Every row gives one point. Two turns around zero, p and q, are shown by what they do to some points. Where does a point land after both, in the order given? Backwards means that the second turn is done in reverse. Each puzzle has new turns, and all numbers are rounded.

Turn p:
[ 26 -24] -> [33 12]
[-48  26] -> [-45 -31]
[  4 -17] -> [17 -4]
[18 15] -> [-5 23]
Turn q:
[4 8] -> [5 7]
[47  9] -> [48  3]
[-29  13] -> [-27  16]
[21 -8] -> [ 20 -10]
[-44 -23] -> [-46 -17]
Where do these land?
q, then p: [16 15] -> [-4 22]
q, then p: [33 -9] -> [26 22]
q, then p: [-43 -22] -> [ -6 -48]
q, then p: [-36   6] -> [-25 -27]
p, then q: [30  9] -> [ 9 30]

Turn p:
[ -7 -19 -10 -15] -> [  6   1  -9 -25]
[37 20  7 48] -> [17 -7 40 47]
[-10  -3  -3 -12] -> [ -4   2 -12 -10]
[ -3   5   3 -25] -> [-10  18 -13  -8]
[-12  12   3   8] -> [ -9 -10  -6  12]
[ -4  11 -18 -10] -> [  9   5 -21   4]
[ -1 -27  18   6] -> [ -9 -10  22 -21]
Turn q:
[ 15  19  -6 -19] -> [-3 30  3 -6]
[ 14  25 -11  24] -> [-9 16 -6 34]
[14  3  1 30] -> [ 9 -2 -7 31]
[ -2 -18 -11 -22] -> [  2  -1 -13 -27]
[-31   3   4  -3] -> [-20 -18  14  -9]
[ 17 -17  -3 -11] -> [ 19   6 -13 -12]
[-27 -14  26   1] -> [  3 -31  23 -10]
Where do these land?
p, then q backwards: [ -7   3  -9 -14] -> [  8  -7 -15  -4]
q, then p: [-33  17  14  34] -> [-19 -40  23 -15]
q, then p: [-15   7  32  -5] -> [-26   7  22 -10]
p, then q: [ 18 -18  -2 -13] -> [ 5 23 15 -7]
q, then p: [  2  -3 -27  15] -> [ 19 -19 -15   2]
q, then p: [11 13  5 -4] -> [-7  4  2 16]
q, then p: [ 24 -19 -13 -13] -> [ 24  22 -12   8]
